Each row is a point. The ring and each string are closed loops that go straight from each point to the next, and from the last back to the first. Before rounding, they use only three directions, however many columns there are. How many times does the string pass through the ring? Passing back the other way cancels.

Ring:
[[ 3.0 -1.3  1.7  0.2]
 [ 4.4  3.8  5.0  2.0]
 [ 3.3  6.0  2.9  4.0]
 [ 0.1  4.7 -0.1  4.6]
 [-3.0  2.0 -1.3  3.9]
 [-3.3 -2.4 -2.1  1.7]
 [-1.0 -3.9 -1.9  0.4]]
String:
[[ 7.3  6.2  6.4  2.5]
 [ 5.0  7.3  8.5  2.9]
 [ 2.6  5.9  6.6  3.0]
 [ 1.7  2.5  1.6  2.6]
 [ 3.6  2.9 -0.1  3.0]
 [ 5.2  5.6 -0.7  4.5]
 [ 2.9  6.7 -0.1  5.3]
 [ 2.5  3.6 -3.9  4.7]
 [ 0.7  1.9 -0.9  3.1]
 [-1.5  3.1  1.8  3.4]
 [-4.8  4.4  2.6  4.5]
 [-4.8  2.4 -1.8  4.6]
 [-1.9  0.1 -5.2  3.7]
 [-1.0  0.9 -2.2  3.2]
 [-1.6  2.2  0.7  3.3]
 [-2.8  3.6  1.6  4.0]
 [-2.4  4.8 -0.7  5.3]
 [ 0.7  4.4 -2.7  5.1]
 [ 2.3  3.0 -1.8  3.8]
 [ 3.6  4.6 -0.8  4.2]
 [ 6.3  7.9  1.7  4.9]
 [ 3.8  8.1  6.7  4.1]
 [ 1.7  4.9  5.3  3.0]
 [ 2.6  1.7  0.4  2.4]
 [ 5.1  2.2  0.4  2.2]]
Times through: 0
String:
[[ 6.5  4.7  3.3  2.6]
 [ 4.7  7.6  6.5  3.6]
 [ 1.7  7.0  6.4  3.8]
 [ 1.7  7.5  5.4  4.4]
 [-0.2  3.8  3.5  3.1]
 [ 2.3  2.6 -1.9  3.5]
 [ 1.6  4.1 -3.5  5.0]
 [-1.7  5.2 -1.6  5.6]
 [-3.3  4.3  2.3  4.3]
 [-0.8  1.3 -1.0  3.1]
 [-1.4 -0.1 -3.3  3.1]
 [-1.5  1.1  0.6  2.6]
 [-0.7 -1.0 -2.6  2.2]
 [-3.3 -4.8 -5.9  1.4]
 [-4.8 -3.9 -1.4  0.9]
 [-2.3  0.6  3.0  1.8]
 [ 0.9 -0.7 -1.1  1.7]
 [ 2.0 -5.4 -4.3 -0.2]
 [ 2.5 -6.6 -1.9 -1.6]
 [ 1.0 -0.8  3.1  0.5]
 [ 1.4  0.6  1.6  1.6]
 [ 4.0 -0.8 -0.9  1.1]
 [ 6.0  1.0  3.5  0.6]
 [ 5.1  4.9  9.1  1.4]
 [ 6.5  4.3  4.9  2.0]]
Times through: 4

Ring:
[[ 2.9 -5.2 -0.6 -0.2  1.4 -2.9 -7.6  1.2  2.3  1.5 -0.3]
 [ 1.1 -6.1  2.8 -1.7 -5.4 -1.9 -6.1  5.6 -2.7 -1.6  2.1]
 [-0.6  0.5  2.6 -4.0 -4.3  1.9  2.8  5.9 -2.6  1.0  2.1]
 [-0.3  4.5  0.2 -3.2  0.7  3.1  6.2  2.4  0.7  3.7  0.1]
 [ 1.0  4.9 -4.1  4.4  7.0  1.7  2.6 -5.9  5.9  1.8 -4.3]
 [ 2.6 -0.6 -3.3  3.1  5.8 -1.3 -3.9 -3.8  5.4  1.9 -3.0]]
String:
[[  1.1  -0.6  -1.3   3.1   1.5  -0.3  -2.4  -1.7   2.2  -0.8  -1.8]
 [  2.7  -4.1  -2.3   4.4   3.3  -2.8  -7.9  -3.1   3.9  -0.8  -2.5]
 [  4.8  -8.4  -1.5  -1.6   3.8  -5.3 -12.4   1.4   4.2   4.0  -0.2]
 [  3.0  -4.9  -0.1  -2.9   1.3  -2.6  -6.6   3.1   2.0   3.5   0.6]
 [  1.7  -1.7   0.0  -2.2   0.9  -0.6  -2.4   2.5   1.5   2.8   0.3]
 [  0.6  -3.4   0.8   3.0  -3.0  -1.0  -4.6   0.8  -0.8  -3.7  -0.3]
 [  1.1  -8.9   3.6  -0.3  -7.7  -3.1  -9.4   6.0  -4.0  -4.3   2.5]
 [  1.2  -9.3   4.8  -4.2  -8.9  -3.0  -8.5   9.4  -5.2  -2.1   4.2]
 [  1.1  -5.1   3.2  -5.1  -5.0  -1.3  -4.1   7.7  -2.7   1.2   3.1]
 [  0.4  -1.9   1.5  -1.1  -2.9   0.0  -1.5   3.5  -1.2  -0.4   0.9]
 [  1.0  -1.7   1.7  -4.6  -1.8   0.0  -0.8   5.4  -0.7   3.0   1.8]
 [ -0.2  -0.5   1.5  -0.1  -3.4   0.9   0.2   2.8  -1.5  -1.4   0.6]
 [ -1.8   0.8   3.3  -0.9  -7.0   2.5   3.3   5.0  -4.4  -3.1   1.7]
 [ -1.3   2.6   3.2  -5.6  -4.9   3.3   6.2   7.1  -3.4   2.0   2.6]
 [  0.1   3.5   1.8  -8.7  -0.5   3.0   6.6   7.1  -0.5   7.1   2.4]
 [  0.5   2.2   0.1  -3.3   0.9   1.7   3.1   2.7   1.1   3.8   0.3]
 [  0.0   2.5  -0.4   0.8   0.5   1.8   2.6   0.0   1.1   0.4  -1.0]
 [  0.6   1.1  -0.5   0.4   0.9   1.0   0.8   0.3   1.5   1.0  -0.9]
 [ -0.8   7.6  -2.6   4.0   4.0   4.0   7.4  -4.5   3.4   0.4  -3.5]
 [ -0.2   9.1  -4.2   3.9   7.4   4.1   8.1  -6.2   5.8   2.7  -4.5]
 [  0.9   7.6  -4.7   2.6   9.0   3.0   6.0  -5.9   6.9   4.6  -4.4]
 [  1.9   2.5  -2.4  -1.5   5.8   0.8   1.4  -1.0   4.7   5.5  -1.7]
 [  1.0   1.7  -1.9   2.2   3.2   0.7   0.2  -2.2   3.3   1.1  -2.2]
 [  2.4   1.3  -2.7  -1.0   6.3  -0.1  -0.6  -1.3   5.2   5.4  -1.9]
 [  2.9   0.8  -3.9   1.3   7.9  -0.8  -2.2  -3.7   6.7   4.7  -3.1]
 [  2.4  -0.6  -2.2  -0.3   4.7  -0.9  -2.6  -0.9   4.3   3.8  -1.6]]
Times through: 4
